Each row is a point. To make a cloud, some directions were put in groups of two or more. Within a group, all points are equally far from the middle, so they leave a hole (a ring in 2 directions, a hollow ball in 3). The other directions are filled evenly. Then the cloud was stretched, turned, moved and blurred a little. Count the holes, and give their numbers of directions, smallest first.
(in the rows, 128 means zero)

Cloud (14 x 2):
[[ 95 183]
 [119 127]
 [ 92 175]
 [154 126]
 [142  99]
 [ 84 103]
 [137 189]
 [ 76 134]
 [108 164]
 [144  83]
 [ 76 175]
 [ 95 109]
 [ 75 172]
 [127 190]]
Holes: 0

Cloud:
[[ 42  77 156 115]
 [175 157 164 113]
 [114 121 114 175]
 [144 203 157 122]
 [123 149 160 186]
 [166 171 182 159]
 [138 133 150 183]
 [155 147 165  62]
 [ 98 179 188 141]
 [154 158 127 153]
 [132 168 152  77]
 [100  86 144 161]
 [ 56  76 135  80]
 [ 36  81 161 150]
 [140 118 132  92]
 [ 90 126 134 137]
 [ 32 100 169 168]
 [128  99 187 208]
 [153 143 119 102]
 [130 111 166 152]
 [167 152 156  75]
 [115 156 116 125]
 [ 91  70 174 160]
 [148 128 146 122]
 [107  89 121 143]
 [ 98 135 160 132]]
Holes: 0

Cloud (53 x 6):
[[193 173  75 168  88 132]
 [115  86 132 118  84 154]
 [179 111 132  75 165 142]
 [ 69  91 139 157 120 163]
 [143  91 100 160 139 110]
 [ 96 131 153 120 105  96]
 [116 103 197 117 100 174]
 [ 77 116 152 125 152 208]
 [188  85  50 105 160 102]
 [ 87 160 133 153  66  88]
 [160 102  75 103 127  93]
 [169 129 121 162 135 192]
 [127 175 118 110 122 133]
 [175 146  72 179  95 163]
 [115 123 165 167  29 132]
 [ 96 119 140 177 147 125]
 [115  83 123 153 117 165]
 [145 149 118 195  36 205]
 [130  74  49 137 113 168]
 [ 55 112 199 110 148 102]
 [190 160  69 155 103 169]
 [114 115  85 112  61 123]
 [205  84  80 156 123 153]
 [168 163 137 142  90 109]
 [144  98 135 141 150 184]
 [180  94 117 122 168 179]
 [141 156 107 132 105  67]
 [145 136  35 138 142 140]
 [168 177 140 117 121 138]
 [110 169 120 142  80 133]
 [ 89 109 146 149  74  92]
 [128 119 140 113 144  82]
 [147 174 156 124 122 108]
 [153  99  55 145 144 146]
 [191 116  85 134 160 191]
 [112 175 189 193  42 179]
 [177 147 140  93 117 155]
 [132  89  86 119 173  95]
 [199 125  95 178 117 185]
 [185  98 162 140 130 153]
 [160  68  98 162  70 177]
 [181 125 127 101  92 164]
 [ 89  93 119  91 114 128]
 [169 157  98 118  70 189]
 [129 108 126 159  48 109]
 [165 182 116  93 178 169]
 [171 173 123 132 137 185]
 [116 149  99  86 115 118]
 [152 153 108 149  97 205]
 [146 101 136 160 117  86]
 [110 113 178 139 201 104]
 [167 196 168 147 131 126]
 [ 99  72 115 150  96 149]]
Holes: 1 (2)

Cloud (96 x 9):
[[202  96  74 124 132 120 136 192 139]
 [102 115 113 177  83 173 187  79  78]
 [160  80 141 134 134  93  74 215 130]
 [165 110  63 150  96 180 124 135  74]
 [156 176 129 149 132  93 150 126  96]
 [131 179  88 151  88 132 199 123  76]
 [140  95 192 138 156 112 110 164  91]
 [151 107 181 130 137  90 106 123 115]
 [161 123 134 167 110 165 208 168 166]
 [ 95 193 140 151  87 172 118  95 108]
 [139 124  82 115 127 211 146 166 115]
 [195  81 147 153 173  96 146 130 147]
 [192 169 115  98 100 175 175 128  54]
 [167 138 159 144 139 190 112 143 190]
 [127 110 140 121 164 198  64 121 123]
 [173  70 196 154 159 117 104 134 137]
 [149 143 136 185  97 131 155  95  50]
 [123  92 121  91 177 202 159 121  96]
 [146 148  78 186 124 213 157 156  95]
 [138 167 112 134 110 224 133  88 156]
 [108  67 100 168 130 123  93 149 125]
 [183 100 177 125  91 155 147 140 164]
 [164 155 188 100 179 185 100 142  60]
 [140 146 177  93 142 179 144 122 110]
 [154 126 162 116 170 109 118 198  63]
 [161 143 177 102  70  91 125 168 142]
 [199  94 137 153  90 142 150 183  57]
 [140 123 113 108 110 184 139  66 134]
 [154 146 128 163  81 122  83 176 140]
 [143 117 142 122  91 152 173 182  29]
 [198 141 158  79  86 145 140 191  95]
 [123 101 104 169 118 172  84 122  49]
 [115 199 198 190  48 137 166 108 133]
 [200 136 131 139 152 178 197 115  83]
 [173 151 174 145 166 152 122 206  92]
 [166 101 115 113  87 157 133 177 169]
 [ 73 124 167 151 134 172 100 102 104]
 [170 143 138 166 185 149 184  99 106]
 [186 153 152 190 110 176 104 129 143]
 [ 95  75 146 162 141 126 137 120  59]
 [173 139 132 201  94 179 211 148 131]
 [164 125  61 158  98 100 108 165 132]
 [147 154  67 142 121 102 163  94 101]
 [ 70 177 123 137  75 130 105 140 130]
 [127 196 146 113 127 174 152  93 134]
 [ 98 123 136 124 203 124 118 130 116]
 [157  74  86 147 120 114 109 197 118]
 [175 156  98  94  56 124 160 109  79]
 [182 129 131 147 164 176  88 101 198]
 [ 94  70  78 160 133 136 155 150 158]
 [154 115 136  90 143 162 136 216 189]
 [135 134 170 178 180 169 131 173 186]
 [157 149  81 150 102 129 141  95  51]
 [ 96  93 214 111 134 164 159 161 125]
 [157  58  90 134 178 146 103 182 123]
 [100  90 130 197 122 125 126 192 149]
 [166  64 179  64 146 120 134 142 141]
 [114 116 137  90  99 182  87 125  83]
 [ 89 109 112 155 115 121  77 144 116]
 [141  69  87 176  98 177 112 123  73]
 [124 157 123 132  74 161 141 188 186]
 [165 118 172 171 165 162 117 131 200]
 [ 95 155 150 117  55 109 190 157 127]
 [131 108 153 154  71 140 197 144  81]
 [150  77  76 127 169 178 116 127  80]
 [157  77 171  93 148 146 165 196 166]
 [117  82 169 194 147 121 158 195 137]
 [134 146 116 205 138 129 140 132 208]
 [157  97 106 165 178 181 171 181 157]
 [162 163 146  67 164 143 156 116 156]
 [187 106  85 145 111 180 156 147 151]
 [167 123  87  72 133 180 105 124 151]
 [147 169  99 128 128 128  83 176 162]
 [154  86 114 174 175 177 103 146 130]
 [142 109 169 145  94 194 113 161 165]
 [132 110 196 185 145 114 144 130 197]
 [195 121 149 107 143 182 182 181  91]
 [164 154  65 107 145 170 151 134  48]
 [124 122  83  69  73 142  98 194 110]
 [153 182 111 123 166 177 102  70 157]
 [184  79 196 116 111 173 140 134 132]
 [207 144 166 150 124 155  95 188  60]
 [ 92 157 159 154 161 188 118  92 112]
 [126  85 158  89 126 134 170 161 102]
 [172 129 165 135 105 180 154 159 180]
 [112 174 111 171 110 161 101 124 145]
 [123 149  86 162 163 137 115 113 162]
 [150  79 110  90 118 204  99 161 114]
 [155 112 174 140 143 152 119 152 213]
 [150 140  41 137  96  95 111 126  96]
 [155  55 136 188 127 165 147 169 117]
 [ 87 149 172 109  99 111 156 141 148]
 [ 84  81 128 151 150 115 116 123  81]
 [168 149 136 128 196 103 148 127 121]
 [151 136 176  93 148 131 165 126 176]
 [151  90  75 132 133 196 138 125 105]]
Holes: 2 (2, 2)
